Every row gives one point. The points of each table are mixes of a few directions, plus a little noise. Count the directions of each table, and those that both share. Where both have some left over, give the other angles between the two spaces (their principal angles), to ten degrees, smallest first.

First, 6 rows:
-72,-55,12
-8,-6,1
-18,-12,2
23,18,-4
96,75,-18
-23,-17,3
Second (7 x 3):
49,37,-8
38,27,-4
30,22,-4
-94,-73,15
-58,-45,9
-2,-1,0
41,32,-9
Directions: first 1, second 1, shared 1

First:
5,-4,21,-10,-6,3
-14,13,-57,26,18,-9
13,-12,53,-25,-17,8
-3,2,-13,6,4,-2
-10,10,-43,20,14,-6
-2,2,-8,4,2,-1
-9,8,-38,18,12,-6
29,-28,121,-58,-39,18
-8,8,-36,16,12,-5
Second, 6 rows:
-18,-3,22,-7,-39,49
-17,-33,39,14,23,24
-21,-7,-21,20,20,27
-9,-4,-15,31,21,-35
34,31,-44,-33,7,-17
29,16,19,-23,-31,-48
Directions: first 1, second 4, shared 1

First, 7 rows:
0,0,0,0,2,0,1,3,-3
7,-23,-9,-2,69,-19,13,72,-93
-4,11,4,2,-33,10,-6,-34,45
-2,5,2,1,-15,4,-3,-17,21
4,-13,-5,-2,38,-11,9,40,-50
-9,30,10,4,-89,25,-17,-94,121
2,-10,-3,-1,30,-9,6,31,-39
Second, 10 rows:
15,-4,-1,-21,15,-9,17,46,10
-20,-26,20,-35,27,-38,22,67,4
29,-28,9,-14,3,46,7,-45,18
-6,19,-21,41,-31,5,-23,-45,-10
-25,-11,-42,65,-65,-35,-16,-32,-2
18,-23,-2,-31,18,-21,30,74,19
38,21,-44,31,-31,16,-5,-10,11
-25,-8,49,-57,57,-21,19,61,-8
-51,37,7,24,-5,-28,-27,-12,-33
28,24,24,-3,14,87,-24,-102,-6
Directions: first 1, second 4, shared 0; angles 50

First:
-6,2,-8,2,8,2,-2,7,-5,2,-6,2
93,-28,121,-29,-108,-26,22,-97,68,-29,94,-26
-26,8,-34,8,30,7,-6,27,-19,8,-27,7
-30,9,-39,9,35,8,-7,31,-22,9,-30,9
-31,9,-41,10,37,9,-7,32,-23,10,-32,9
-6,2,-8,2,7,2,-1,6,-4,2,-6,2
27,-8,34,-8,-31,-7,6,-28,19,-8,27,-7
1,0,1,0,-1,0,0,-1,0,0,1,0
-9,2,-11,3,10,2,-2,9,-6,3,-8,2
-15,5,-20,5,18,4,-3,16,-11,5,-15,4
4,-1,5,-1,-4,-1,1,-4,3,-1,4,-1
Second:
26,-8,-40,13,22,-17,16,-114,37,-13,-52,56
-15,2,18,0,-12,26,14,3,2,1,5,-6
5,-19,25,-15,-6,10,26,-18,13,-11,-1,1
-7,14,-18,6,11,-16,-31,52,-25,11,10,-13
28,-4,21,-12,-17,-31,-20,20,1,-2,36,-19
-71,23,7,24,-15,92,40,13,-13,15,-17,-3
7,-14,-11,-14,24,-23,-9,20,-6,-5,-9,4
28,7,2,-2,-8,-39,-36,25,-7,3,30,-16
Directions: first 1, second 4, shared 1
